Every row gives one point. The last column is the point's height on a tilted bowl or saddle (a function of degree 2), plus a little noise. Count its main directions that bend up, bend down and stay straight.
In the rows, 128 means zero.

Points, 12 rows:
[[ 99 116 148]
 [ 80 112 170]
 [135 181 140]
 [ 72  84 209]
 [168 104 157]
 [181 166 154]
 [ 64 120 189]
 [150 147 127]
 [160 148 132]
 [135 189 147]
 [158 110 143]
 [125 125 129]]
Directions: 2 up, 0 down, 0 straight

Points:
[[137 171 173 168]
 [122 192 174 187]
 [157 153 107  87]
 [120 119 154  96]
 [138 119 165  98]
 [180 137 194 160]
 [101 125 184  99]
 [152 155 120  94]
 [ 96 193 153 139]
 [ 61 150 110 126]
 [ 95 152 179 141]
 [ 83 156 134 114]
 [ 73 151 121 118]
 [ 80  87  95 193]
 [128  90 142  84]
 [197 109 151  93]
 [173  95 140  87]
 [164 118 148 100]]
Directions: 1 up, 1 down, 1 straight

Points, 23 rows:
[[ 97  84  91 120  86]
 [113  62 134 155  79]
 [192 222 136 115 210]
 [ 86 140  91 106 111]
 [145 122  55  96 115]
 [166  77 169 171 141]
 [129 137 113 109 122]
 [104  75 111 154  81]
 [ 59 112 119 111  92]
 [ 77 113 107 174 104]
 [127 114 129 177 104]
 [ 60 149 126 129 112]
 [ 95 157 127 139 116]
 [108 118 152 159 105]
 [188 146 116  70 193]
 [109 161 128 156 122]
 [125 144  46 115 128]
 [ 86 105 129  89  97]
 [183 126 154 114 194]
 [163 176 115 109 160]
 [115  97 180 105 138]
 [ 89 180 122 153 127]
 [104 172 191 131 147]]
Directions: 1 up, 0 down, 3 straight

Points:
[[178 165  99  69 111 152 130]
 [119 152  89 133  65 155 140]
 [ 96 157 107 175  92  96 132]
 [152 162 135  93 135 139 146]
 [158 113 123  91 151 150 138]
 [135 183 122 139 174 126 153]
 [117 126 117 140  72 166 152]
 [175 154 114 186 228  83 157]
 [ 86 140 197 154 142 160 162]
 [112  75  98 180 140  84 120]
 [124 107 158  75  89 116 113]
 [120 112 133 122 141 148 130]
 [117 152  79 193 175 141 114]
 [122 107  53  97  86  98 145]
 [127  99 149 170  99  94 122]
 [204 141 198 153 100 140 197]
 [124 154 162 198 192 122 112]
 [ 76  81 102 104 151 144 112]
 [ 70 111 134  85 110 152 116]
 [112 164 190 181 117 117 154]
 [167 119  81 158 141 161 153]
 [118 154 140  69 137 147 121]
 [ 83 163 149  84  76 160 124]
 [133 130 161 146 102 134 148]
 [110 112 118 122 125  85 136]
 [166 121  83 173 170 126 146]
 [120  72 128 139 172 156 105]
 [123 111 132 136 140 147 133]
 [153 121  95 170  98 159 154]
 [178 149 114 114 134 125 163]
 [117 101 144 121 205 140 113]
 [118  60 191 110 182  69 126]
 [ 60 114 105 151 120 114 161]
 [ 96 157 122 104  84 174 124]
 [ 91  68 179 160 124 137 138]
 [137 128 156  87 136  94 152]
 [132 138 155 108  84 125 135]
 [ 99 135  92 133 101 159 144]
 [108  59  87 207 138 176 140]
 [ 84 164 132 135 154  90 171]
 [205 166 185 100 126 103 210]
 [ 22 177 159 103 148  66 249]
 [ 94 139 134  93  98  82 130]
 [ 94 115 151 152 127 146 141]
 [ 97  71  87 137 181 174  93]
 [163 181 141 154 144 123 147]
 [ 26 132 156 103 138 163 151]]
Directions: 3 up, 3 down, 0 straight

Points, 65 rows:
[[144  97  92 127 105 142  81  57 160]
 [ 83 123 129  85 179  97  98 144  95]
 [136 123 110 162 115  68  65 126 118]
 [ 77 121  75  32  91 156 121 101  73]
 [211 151  97 113  81  88 148 121 133]
 [155  89 165  96 112 193 121 155 131]
 [ 79 133 111 158 109 107  99 128  89]
 [ 33 153 153 174 190 204 130 115 185]
 [159 101 172 123  51 100 100 137  91]
 [ 79 138 143 130 104  80 151 134  82]
 [163 150 155 160 167 126 140 137 131]
 [104 147 192 148  91 124 120 132  88]
 [154 148 145 132 123  96 183 142 112]
 [ 29 126 146 145 118 120 132 111  89]
 [104  92  93 134  90 116 107 132  96]
 [123 132  62  76 224 118 153 123 126]
 [138  62 120 112 114 181 131  78 130]
 [142  81 147 153 155 155 117  78 161]
 [146 155 102 182 115 114  99 124 123]
 [ 87 166 140 137  97  75 105 109  91]
 [119  66 161  93 165 122 172 109  92]
 [159 141 109 112 145 146 139 102 117]
 [ 82 201 116 136 122 134 139  89 132]
 [ 83 119 165 128 140  90  91 196  35]
 [115  82 158  94 123 119 127 102  83]
 [180 117 125 131 128 171 119 120 146]
 [ 56 199 146 109  65  94 128 184  59]
 [ 90 144  94 105 185 119 108 196  78]
 [127 150 163 168 153  93  83 154 116]
 [148  76 139  98 175 116 147 203 103]
 [ 85 157 169 170 175  73  47 129 142]
 [110 105 132 161  42 149 133 112  93]
 [128  92 117 149 134 145  93 152 133]
 [ 97 113  88 192  94 115 107 169  64]
 [ 66 122 137 127 109  87 195  71 109]
 [125 123 166 131 135 121 128  75 119]
 [165 141 164 157  98 154 177 140 116]
 [ 87 183 131 138 172 132 191 127 123]
 [ 96  86 148  94 110 183 182 151  93]
 [139 189  74  77  65 127 139 120  98]
 [120 166  94 165 106 128 206 118  70]
 [ 60 130 139  77 107 105 215 141 113]
 [ 97 236 113  97  86 137  75 139 128]
 [195 161 133 106 142 123 143  97 113]
 [ 73  79 101 112 114 140  94  80 123]
 [142 114 141  93 158 125 133 221  85]
 [122  97 137 113 121 160 121 114 114]
 [130 148 143 115  46 126 102 140  96]
 [ 81 132 114 126 216 159 129 151 140]
 [ 66 105 154 118 121 139 162 150  77]
 [ 76 150 144 147 109 143 163 175  78]
 [148 173 163 112 119 146 167  33 102]
 [ 65 168 154 126  80 165 143 170  97]
 [ 99 145 137 174 194 129 135 146 135]
 [106 103 177 115 165 101 130 126  94]
 [173 139  53 146 111  67 142  87 139]
 [ 91  93 132 133 140 164 103  73 151]
 [143 110  95 138 180 146 174 131 118]
 [181  61  93 172 124 119 122 127 194]
 [126 101  25 161 111 136 123 168  85]
 [159 173 122 112 129 111 129 101 119]
 [ 88  63 182 134 163 101  89 164  67]
 [165 172 148 154 101 177  85 138 174]
 [134 163 158 136 110  92 124 165  92]
 [134 115 118  89 133 139 127 170  93]]
Directions: 3 up, 3 down, 2 straight
